Each wall is flat, endless, passes through zero and stands at right angles to its row. A trip goes straight from one point to another. List the walls that it crosses, first one first.

Walls:
(1): | -36 | -19 |
(2): | 21 |  8 |
(3): |  -4 | -32 |
(4): | -15 | -60 |
(5): | -54 |  36 |
(6): |  -9 | -32 |
(7): | 39 | 28 |
(8): | 23 |  0 |
Trips:
| -19 |  30 | to | 41 | 45 | -> 1, 2, 8, 5
| 19 |  9 | to |  52 | -26 | -> 3, 4, 6
|  -3 | -15 | to | -13 | -15 | -> 5
|  1 | 11 | to | -16 |  13 | -> 8, 2, 1, 7
| 12 |  0 | to | 10 | 32 | -> 5
| -6 | 58 | to | 51 | 13 | -> 8, 5
| -7 | -2 | to | -26 |   0 | -> none

Walls:
(1): |  13 |  34 |  18 | -27 |   3 | -47 |
(2): | -21 |  22 |  -8 |  50 | -14 |   7 |
(3): |   3 |   5 | -22 |  30 |  50 |   0 |
(4): |  40 | -25 |  49 |   3 |  11 | -54 |
(5): |   2 |   1 |  11 |   6 |  -1 | -45 |
Trips:
| -29 | -16 | -27 | -13 |   8 |  14 | to |  -1 |   3 |  17 |  -6 |  15 | -31 | -> 5, 1, 4
| -12 |  20 | -12 |  15 |  16 |  26 | to | -17 | -11 |  38 |  -7 |  30 |  25 | -> 2, 4
|   1 |  32 |   0 |   6 | -13 |  13 | to | 33 | -2 | 13 | 43 | 16 |  6 | -> 3, 1, 4, 5
|  43 |  22 |  -6 | -13 |  53 |   8 | to | 16 | -4 | -9 |  5 | 25 |  9 | -> 1
| -13 |  43 |   6 | -37 | -35 | -23 | to |  10 |  23 |   6 | -43 | -60 | -18 | -> 4
|   4 | -31 | -16 | -13 |  -3 | -13 | to |  20 | -11 |  -9 |  13 |  22 |  -2 | -> 3
| 21 |  6 |  0 | 45 |  9 | 40 | to | -19 |  46 |  19 |  31 | -18 | -39 | -> 5, 1, 4, 3

Walls:
(1): |  11 |   3 |  22 |  -4 |   3 |   9 |  26 |  -1 |  -8 |  21 | -14 |
(2): | -18 |  29 | -27 |  21 |  17 |  26 |   1 |  -3 |  28 | -15 |  -5 |
(3): | -20 | -32 |  48 |   1 |  -5 |  20 | -18 |  -9 |  15 | -25 |  -7 |
(4): |   6 | -12 |  -1 | -24 |  12 |  14 |   2 |  18 |  -5 |  20 |  15 |
(5): | -21 |  16 |  12 |  19 | -38 | -44 | -15 |   5 |  28 | -14 | -24 |
(6): |  -3 |  16 |   0 | -16 |  34 |  25 | -35 |   3 |  -4 |  -4 |   5 |
(7): |  -1 | -16 | -18 | -17 |  34 | -17 |   7 |  14 |   5 | -15 | -14 |
(8): |   3 |   3 |  -4 | -26 |  21 |  32 |  12 |  13 |  26 |  31 |  -3 |
(9): | -16 |  27 |  16 |  21 | -19 |   7 | -19 |  27 |  29 | -25 | -35 |
(10): | -22 |  19 |  11 |  11 |   7 | -12 | -41 |  36 |   7 |   9 |  -8 |
(11): |  -4 | -13 |   7 |  -4 |  -5 |  16 |  10 |  23 |  11 | -14 |  22 |
Trips:
|  14 | -29 |  45 |  -5 |  -9 |  16 |   4 | -10 |  42 | -26 |   6 | to |   8 |  18 |  20 |  -1 | -20 | -11 | -27 |  13 |  -3 |   5 |   7 | -> 8, 10, 1, 6, 11
|  22 |  13 | -28 |  24 | -23 |  -3 |  25 |  13 |  20 |  -5 |   1 | to |  14 |   9 |  -8 |  -8 |  -8 | -10 | -16 | -26 | -30 |  -5 |   3 | -> 11, 9, 2, 5, 6

Walls:
(1): |  -4 |  12 |  11 |  -3 |   3 |   0 |   8 |   6 |  -1 |   0 |  -8 |  28 | -26 | -16 |  30 |  13 |  14 |   7 |
(2): |  32 | -22 |   2 |  -2 |  14 |   0 |   5 | -35 |  11 | -14 |  14 |  35 | -21 |  18 | -18 | -11 |  26 | -10 |
(3): | -12 |   0 | -20 | -29 | -20 | -29 |  24 | -22 |  13 |  17 |   0 | -10 |  -2 |  -3 |  -5 | -10 | -14 |  14 |
(4): |   3 |   3 |  11 |   4 |  -7 | -14 | -29 | -37 |  -3 | -11 |  13 |  17 | -15 |  30 |   0 |   7 |  -4 |  -9 |
(5): |   9 |  18 | -13 | -11 |  -8 | -15 | -43 | -16 |  -3 | -18 |  -8 |   8 |  27 | -24 |  -2 |   5 | -21 |  25 |
(6): |  29 |   7 | -32 | -27 |   6 | -20 |  -3 | -16 |  27 |  21 |  26 |   7 |  29 |   3 |   1 |  -1 |   7 | -22 |
(7): |  50 |  -7 |  -3 |  17 | -19 |  28 |  38 | -24 | -25 |  -1 |  -6 | -13 |   0 | -20 |  24 | -31 | -16 |  -5 |
(8): |  -9 |   0 |  40 |  -6 |  38 |  -3 |  -1 |   2 |   2 |   7 |   4 |  18 |   1 |  -3 |  -7 | -21 | -33 |  -5 |
(9): |   1 | -30 |  27 |   0 |  19 | -14 |  -1 |  -1 |   0 |  31 |  44 |  17 | -17 |   8 |   8 | -17 |  -3 |  19 |
(10): | -19 |  24 | -45 |  -1 | -26 |  25 |  31 |  11 | -14 |   1 | -36 |  10 |   9 |  -6 | -18 |  25 |  -4 | -10 |
(11): | -16 | -21 | -29 |  23 | -15 |  -8 | -10 | -19 |   1 | -25 |   0 |   4 |  -4 |  30 |   9 |   5 |  21 | -28 |
Trips:
|   2 | -10 |   1 | -28 | -33 |   1 |  30 | -26 |  20 | -12 | -13 | -18 |   4 | -24 |  -8 | -19 | -15 |  19 | to | -15 |   0 |  -4 |  23 | -15 |  51 |   3 | -21 | -20 | -12 |  -7 |  -8 |  -3 | -15 |  12 |  19 |  -4 | -60 | -> 6, 11, 5, 3, 4, 1
|  31 |  37 |  -3 |   5 | -33 |  21 |  18 |   8 |  21 |   7 | -14 | -20 |   6 |  32 | -32 |  18 |  12 |  -1 | to |  -8 |   8 |  21 |   5 | -18 |   0 |   7 |  22 | -23 |  -6 |   2 |   2 |  -4 |  -2 | -19 |  21 |  -1 |  15 | -> 3, 6, 7, 1
|   6 |   1 |   0 |  18 | -15 | -30 |  -5 | -10 | -15 |  20 |  -2 |  -6 |  -1 |  -2 | -20 | -21 |  41 |   2 | to |  12 |  -6 |   3 | -27 |  34 | -18 |  38 |  -5 |   2 |  -7 | -16 |  21 |   5 |  -2 |  36 | -11 | -10 |  21 | -> 1, 4, 11, 8

Walls:
(1): |   5 | -10 |  -6 | -21 |  33 |  13 | -32 | -13 |  -2 |  19 |   2 | -22 |   2 | -11 | -17 |  14 |  -7 |   1 | -18 | -18 |  19 |  15 |  13 |  -7 |  44 |  38 |   8 |  15 |  -1 |   6 | -10 |  21 |  -1 |   6 |   4 |  -2 | -25 |   8 |  -1 |  14 | -14 |  10 | -17 |  -7 |   7 | -36 | -12 |   0 |
(2): | -32 | -29 |  25 |  16 |   3 | -13 |   9 |   8 |   0 |  45 |  20 |  -7 |  -8 |  -9 |  14 | -19 |  15 | -24 | -15 | -20 |  -9 |  21 |  -1 |  20 |   0 |  33 |   9 | -19 |  -6 |   2 | -18 | -26 | -10 | -15 |  22 |   7 |  -4 | -22 | -14 | -13 |  -2 |  10 | -13 | -15 |  -7 |  27 |   8 | -19 |
(3): |  11 |   6 |  -9 | -42 |  12 |  26 |  -6 | -19 |  12 |  23 |  17 |  18 |  -3 | -20 |  22 | -24 |  19 |  -2 | -33 | -26 |  25 |  17 |  17 | -24 |  23 | -40 | -18 |  14 | -20 |   4 | -10 | -10 |  16 |  16 |   3 |  -3 |  40 |   3 |  -8 |  -4 | -29 | -20 |  23 |   8 | -35 |  -2 |  14 |  16 |
(4): |  -3 |   3 | -17 | -16 |  29 |  17 |  -8 |   2 | -14 |   8 | -19 |  10 |  10 | -19 |  10 |  28 | -34 |  -1 | -10 | -24 |  15 | -12 | -21 |  -6 |  33 |  35 |  11 |  26 | -11 | -12 |  17 |   7 |  15 | -15 |  -9 |  -4 | -16 |   6 |  22 | -23 | -29 | -29 |  -4 |  33 | -13 |   9 |  20 |   3 |
(5): | -13 |  -8 |  -2 |  18 |  10 |  20 | -30 |  -2 |  -3 |  -3 |   6 | -18 |  -5 |  -6 |  31 |   9 |  -9 | -30 | -16 |  -1 | -32 | -35 | -56 |  26 |  -7 |  -5 |   4 |  -4 |  14 |  -3 | -12 |  17 | -42 |  17 |   4 |  21 |   4 |  -3 |  16 |  16 |   5 |   0 |   7 | -38 | -25 |  10 |  10 | -13 |
(6): | -40 |  -5 |  12 | -14 | -11 | -15 |  -5 | -11 |   5 |  -3 |  16 | -21 | -22 |  26 |  -3 |  19 | -10 |  19 |   5 |  -7 |  -5 |  11 | -37 |   3 |  -7 |  -2 | -10 | -31 |  36 | -14 | -12 |   3 |  12 | -24 |   6 |  14 |   8 | -18 |  15 |   6 |   8 |   4 |  -8 | -33 |  -7 |   1 |   0 |   6 |
Trips:
|  26 |  -8 |  33 |  -9 |  41 | -10 |  10 |  -8 | -22 |  27 |  17 |   4 |   6 |  -6 | -32 |   0 | -10 | -14 |  52 | -16 |  -2 |  27 |  -9 | -10 | -11 | -14 |  18 | -19 |  13 |   1 |  -5 | -17 |   7 |  -3 | -17 |  15 |   3 |  -3 |  23 |  25 |   4 |  -3 | -11 | -21 | -29 |   6 |   2 | -21 | to |  18 |   3 |  14 |  19 |   9 | -23 | -20 |  21 | -21 |  -6 |   8 | -15 |  -9 |   4 |   9 |  22 |  34 |  20 | -18 |  16 |  22 | -11 | -14 |  11 |  11 |  23 |   5 |  16 | -18 | -13 |  -5 | -13 |  38 |  -4 |  15 | -29 |  27 |   1 | -35 |  34 |   8 |  21 |  13 |   8 |  20 |   4 |  13 | -14 | -> 5, 6
| -25 | -35 | -25 | -10 |  42 |  -4 |   4 | -37 | -13 |  13 |  17 |   0 |  35 |   4 |   5 |   7 |   0 |   9 |  24 | -12 | -11 |  -4 |  -8 | -22 |   0 | -16 | -24 |  -8 |  -7 |   9 |  21 |  -1 |   6 | -52 |  -9 |  31 |  58 |  -6 | -22 |   7 |  -8 |   2 |  -3 |  17 | -30 | -11 |  -3 |  -8 | to |   2 | -17 |  -3 |  33 |   6 |  -5 |  22 |  -8 |  18 |  29 |  31 |  27 |  14 | -33 |   9 |   6 |   1 | -13 |   9 | -18 |  14 | -11 | -13 |   3 |  -3 |  -8 |  60 | -23 |  -7 | -28 | -15 |  -7 |   5 | -22 |  -9 |  24 |  27 | -12 |  -7 |  15 |   4 |  23 | -18 |  -2 |  15 |  17 |  -8 |   6 | -> 5, 4, 3
|   4 | -11 |  10 |  -5 |  29 | -22 | -12 |   5 |  -6 | -17 | -18 | -13 | -10 |   1 |  -4 |  -4 |   0 |  39 |  20 | -20 |  19 |  -6 | -19 | -22 |  -7 |   7 | -27 |   7 | -23 |  13 | -11 | -29 |  26 | -38 |  15 |   6 |  12 |   3 |   2 |   9 |  25 |  37 | -10 |  -7 | -21 |   8 | -15 |  32 | to |  20 |  -5 |  -7 |  17 |  -8 |  -5 |   5 |  -9 |  27 |  -5 |  13 | -15 |  -7 |  -4 |  26 | -19 |   6 | -35 |   0 |  -2 | -28 | -13 | -19 | -15 |  11 |  13 | -18 |  10 |  -1 |   4 | -11 |  17 | -10 |  20 |   9 |  10 |  16 |  -6 | -12 | -18 |   0 | -15 |   2 |  -2 |   3 |   5 |  -2 |   7 | -> 3, 2, 1, 5, 6

Walls:
(1): |   1 |   8 |  24 | -13 | -18 |  19 |   5 |  -3 |  38 | -23 | -16 | -10 |  11 |  -8 |   3 |  -9 | -16 | -17 |  -3 | -25 |   2 |  18 |  -1 |  12 |  -1 |  15 |  -1 |  17 |  -2 | -11 | -10 | -39 |  11 |   1 | -14 |   1 |  14 | -31 |   6 |   6 | -26 |  -1 | -26 | -31 |   5 |  15 |  18 | -25 |
(2): |   1 |   4 |  12 |   9 |   3 |  38 |  -8 |  20 |  -2 |  32 | -10 | -12 | -17 |  19 |  21 |   3 | -24 |  -4 |  10 |  -5 |   0 |   0 |   4 | -15 |   4 |   5 |  19 |   3 |   8 |  15 | -24 | -20 |  -3 | -25 |  30 |   0 | -32 |   5 | -19 |  20 |  -8 | -11 |  -6 |  19 | -19 | -30 |  26 |  26 |
(3): |  31 |  17 | -16 |   6 |  -5 |  -5 | -16 |  -4 | -11 |  11 | -20 |   0 |  14 | -14 | -12 |  15 |   1 |  12 |  11 | -15 |  -6 |  -3 |  -2 |   2 |  18 | -12 |  13 | -10 |  22 |  25 |  16 |   0 | -20 |  24 |  28 |   5 |  11 | -30 | -41 | -19 |   4 |  -2 | -20 |  -3 |  12 |  26 |  -1 | -27 |
(4): |   2 | -12 |  -5 |  -9 |  -9 | -10 |  26 |  38 |  35 |   0 | -11 | -22 |  19 |  -5 |  -4 |   9 |  -6 | -27 | -18 | -25 |   1 |   1 |   8 |  49 | -27 |  -1 |  36 |  10 |   8 |   5 |  10 |  -9 |  20 | -31 |  11 |  -4 |   9 |   6 |  -7 | -20 |   3 |  -5 |   5 | -17 | -13 | -19 |   2 |   3 |
(5): |   1 |  -1 | -10 |   8 |  10 | -12 | -13 | -21 |   0 |   3 |   2 | -12 |  20 |  -1 |  10 |   1 |  17 |  17 |   9 | -16 | -24 | -28 |  -6 |  10 |  13 |   2 |   1 | -27 |  27 |  21 | -15 |  30 |  11 | -15 |   1 |  -3 |   9 |  26 |  16 |  24 |   2 |  -5 |   8 |  20 | -34 |  31 |   6 | -21 |
(6): | -41 |  30 |   0 |  14 | -29 |   1 | -24 |  22 |   4 |  10 |   0 |   2 | -24 |  -1 |  19 | -20 |   4 |  15 |   1 |   5 |  55 |  -2 | -19 |  -6 |   6 | -20 | -22 | -14 |  -9 |  -5 | -15 |  14 |  -5 |   3 |  18 |  -2 |  22 |   7 |  30 |  -1 |  -6 |  26 | -30 | -23 |  25 |   6 |  12 |  -7 |
(7): |  -2 |   8 |  -9 |   6 |  17 |  16 |  19 |  -4 |   9 |  -7 |   8 | -14 |  29 |  15 |  14 |  -4 | -22 | -22 |   9 | -12 |   2 |  25 | -26 | -10 |   5 |  13 | -22 |  20 | -13 |   5 |   5 |   3 |  -6 | -26 | -21 |   6 |   6 | -25 | -11 |   4 |  11 |   7 |   1 |  -1 |  19 |  -8 |  -5 | -15 |
(8): |  29 |  25 |   4 | -24 |   4 | -12 | -42 | -24 |  -3 |  15 | -11 | -19 |  14 |  28 |   4 | -39 |  -1 |  -5 |  -7 |  -1 | -13 |   5 |  -9 |   0 | -12 |  12 |  -3 |   5 |  18 |   4 | -21 |   5 |  -5 |  -4 |  19 |  12 |   3 |  17 | -14 | -19 |   9 |   7 |  24 |  -1 |  -3 |  -2 |  24 |  21 |
(9): |  -4 |   8 |  11 |  13 |  13 |  -5 | -10 |   8 | -15 |  -4 |  -7 | -23 | -10 |  14 |   7 | -16 | -10 | -20 |  41 |   9 |  -3 |   2 |  11 |  -7 |  34 |  21 | -16 | -36 |   9 | -13 | -10 |   6 |  -5 | -10 |  -4 | -27 |  -8 |  -4 |  -8 | -23 |   5 |  -2 | -50 | -17 |  17 | -19 |   7 |   0 |
(10): |   5 |   7 | -16 | -31 |  47 |  21 |  25 |  -9 |  19 |  41 |   1 |   9 |  -5 |   2 |  19 |  -1 |  15 |  10 | -14 | -32 |  25 |   6 |  -5 | -11 |  16 |   5 |  -7 | -19 |  19 |   3 |  12 |  -5 |  -7 | -40 |  -1 |   6 |   2 |  27 |  21 |   8 |  18 |   0 |  35 |  27 | -11 |  25 |  18 |  32 |
(11): |   6 | -28 |   4 |   2 |  15 |  -7 |   8 | -25 |  -4 | -33 |  -3 | -10 | -18 | -39 | -10 |  30 |  22 |  14 |  14 | -15 |   3 | -20 |  -3 |  38 |  -7 |  16 |  -7 |  -3 | -10 |  43 |   1 |   8 |   8 | -38 | -21 | -45 |   8 |  -4 | -17 |   8 | -24 |   4 |   0 | -13 | -28 |  24 |  -6 |   5 |
(12): |  -8 |   1 |  25 |  -1 |  -7 |  13 |  23 | -14 | -11 |  39 |   1 |  -5 |  18 |   3 | -13 |  -7 |  11 | -17 | -12 |  -7 | -10 |   9 |  -9 |  -3 |  60 | -29 | -12 | -16 | -37 |  -6 |  38 |  -8 |  17 |  -2 |   3 | -12 | -28 |  -1 |   3 |   4 |   5 |   3 | -17 | -17 |  -6 |  27 |  -5 |  -6 |
Trips:
| -12 | -19 |  -1 |  12 |  -8 | -10 |  10 |   0 | -11 |  20 | -11 | -12 |   0 |  15 |   5 |  -3 | -10 | -12 |   7 |  -4 | -14 |   9 |   1 | -28 | -38 |  -7 |  13 |  26 |   1 | -15 |   9 |   0 | -26 |  26 |   8 |  16 |   6 |  11 |  15 | -11 |  36 |  -4 |  -4 |   4 |  19 |   2 |   1 |  15 | to |  17 |   8 |  10 |  29 | -14 |  -7 | -12 |   4 | -16 |  14 |  11 |  -6 |  -7 |  29 |  -2 |  21 |  -3 | -30 |  -5 |   4 |  23 |   7 |   1 |  -6 |  -6 |  11 |  -7 |   9 |  -5 | -12 |  -5 | -12 |   9 |  31 |  -9 |  29 |  35 |  11 | -14 |  -5 |  -5 |   8 |  28 |   0 |  15 |   2 |   3 |   2 | -> 6, 2, 3
|  22 | -26 |   7 | -12 |   2 |  -6 |  22 |   0 |   6 |  -1 | -10 |   6 |  -2 |  -1 |  14 |  -4 |  -4 |  12 | -25 | -14 |  11 |  -8 |  -3 | -20 |  19 | -26 |   3 |   7 |   2 |  -3 |  10 | -11 | -10 |  -1 |  -3 | -13 |   5 |  -6 | -11 | -41 |  -8 |   2 | -25 |   1 | -16 |  -9 |  19 |  12 | to |   7 | -10 | -26 | -23 | -12 |   1 | -32 |  13 |  -7 |  16 |  10 |  -7 |  -8 |  15 |  18 |  11 | -20 |  -5 | -19 | -15 |  28 |  -1 |  13 |  -3 |  23 |  19 |  10 |   5 |  -3 |   5 | -48 | -17 |   3 |   4 |  30 |   2 | -10 |  -6 | -11 | -13 | -11 |   8 |   1 | -10 | -23 |  -7 |  11 | -25 | -> 8, 11, 6, 12, 10
|  11 | -11 |  -2 |   5 |  15 | -19 | -10 |   9 | -25 |  25 |   4 |  20 | -18 | -10 |  30 |  12 |  -5 |  -4 |  -6 |  17 |   8 | -13 |  -7 |  32 | -10 | -17 | -12 |  -7 |  12 |  12 | -15 |  18 | -21 |  -8 |   4 |   0 |  10 |  10 | -13 |  -3 |  29 |  18 |  15 |  -3 |  15 |  -2 | -11 |  -3 | to |   2 | -28 | -29 |  38 | -12 | -14 |  -5 | -10 |   6 |   3 |  -5 | -10 |   3 | -11 |  27 |  14 |   1 |  -5 |  18 |  11 |  -3 |  -7 |   8 |   4 |  -8 |  19 |  23 | -31 | -28 |   1 |   8 |  -2 |  -6 |  -8 |  -8 |  25 |  23 |  -8 |  10 | -11 |   7 | -12 | -19 |  -1 |  -8 | -11 | -10 | -12 | -> 9, 4, 8, 10, 7, 6
